Every row gives one point. The ring and each string are closed loops that go straight from each point to the next, and from the last back to the first. Before rounding, they use only three directions, however many columns there are. How many times does the string pass through the ring? Passing back the other way cancels.

Ring (8 x 3)
[[-31  -9  47]
 [-26  21  22]
 [ -3  37  -1]
 [ 30  36 -19]
 [ 59  14 -12]
 [ 55 -14  22]
 [ 23 -32  52]
 [ -1 -33  59]]
String (27 x 3)
[[ 28  15  19]
 [ 47  20  15]
 [ 37  -8   0]
 [ 49 -28 -15]
 [ 74 -30   8]
 [ 74 -17  55]
 [ 40  -6  56]
 [ 22 -10  35]
 [ 17 -27  18]
 [  9 -58  41]
 [-10 -55  89]
 [-15 -22  85]
 [ -8  -3  63]
 [ -3  -6  36]
 [-13 -31   9]
 [-42 -17  32]
 [-57  17  55]
 [-44  49  63]
 [-11  30  35]
 [  0  11  11]
 [ -7  14 -16]
 [ -1  40 -21]
 [ 13  65 -10]
 [ 28  67 -10]
 [ 43  54 -32]
 [ 49  15 -53]
 [ 26 -12 -18]]
Times through: 3
String (31 x 3)
[[ 28  -7  49]
 [ 19 -14  12]
 [ 47 -45  -1]
 [ 76 -30   3]
 [ 75  12  21]
 [ 75  23   6]
 [ 53  34  15]
 [ 21   9  17]
 [ 28  -6 -25]
 [ 45  33 -57]
 [ 36  57 -31]
 [ 27  62   7]
 [ 20  36  21]
 [ 17   0 -10]
 [ 23   8 -37]
 [ 42  48 -49]
 [ 56  72 -22]
 [ 43  39   5]
 [ 34  16   9]
 [ 66  35  13]
 [ 81  25  19]
 [ 49  13  35]
 [ 23  -9  13]
 [ 29  -2  34]
 [ 38   0  69]
 [ 31  -6  72]
 [ 19  -7  41]
 [ 17 -43   8]
 [ 21 -59  38]
 [ 28 -39  85]
 [ 28 -11  72]]
Times through: 4

Ring (8 x 8)
[[  5   1  -6 -27   4 -28  49  29]
 [ -8  28  -8  -7  -5 -13  47  21]
 [  4  55   8   9 -30  20   6   2]
 [ 24  64  19  11 -47  21 -21  -4]
 [ 36  63  20   8 -53   1 -25   1]
 [ 46  38  15 -11 -42 -34 -10  16]
 [ 43   4  11 -32 -19 -38   8  25]
 [ 24 -10   1 -37   1 -32  34  29]]
String (24 x 8)
[[ 10  20   9 -14 -12  22  11   7]
 [-15  51  -4   9 -16  14  34   9]
 [-18  74  -6  24 -29   3  34   9]
 [ 11  48   4   2 -29 -10  15  12]
 [ 25  32  16  -9 -28  18  -8   4]
 [ 27  59  26   8 -46  49 -36 -12]
 [ 25  91  22  28 -65  25 -34 -11]
 [ 31  95  20  29 -70   2 -31  -5]
 [ 45  73  26  13 -64   8 -41  -5]
 [ 39  83  14  19 -65 -37 -16  10]
 [ 26  43   8  -4 -33 -25   8  16]
 [ 39  23  19 -18 -30   2 -14   8]
 [ 57  22  23 -22 -39 -23 -22  13]
 [ 55  23  11 -23 -37 -72   4  30]
 [ 32  25   2 -17 -26 -57  22  29]
 [ 27  22   5 -17 -21 -34  18  23]
 [ 37  -1  16 -33 -13  -2  -1  15]
 [ 40 -40  10 -58  10 -22  20  29]
 [ 11  -9 -13 -35   8 -68  66  43]
 [  7  11  -9 -22  -3 -47  52  33]
 [  4  20  -8 -15  -7 -41  49  30]
 [ 18  21   6 -16 -16  -9  17  16]
 [ 22  14  12 -21 -14  10   6  11]
 [ 11  29   3 -10 -17 -10  23  16]]
Times through: 4
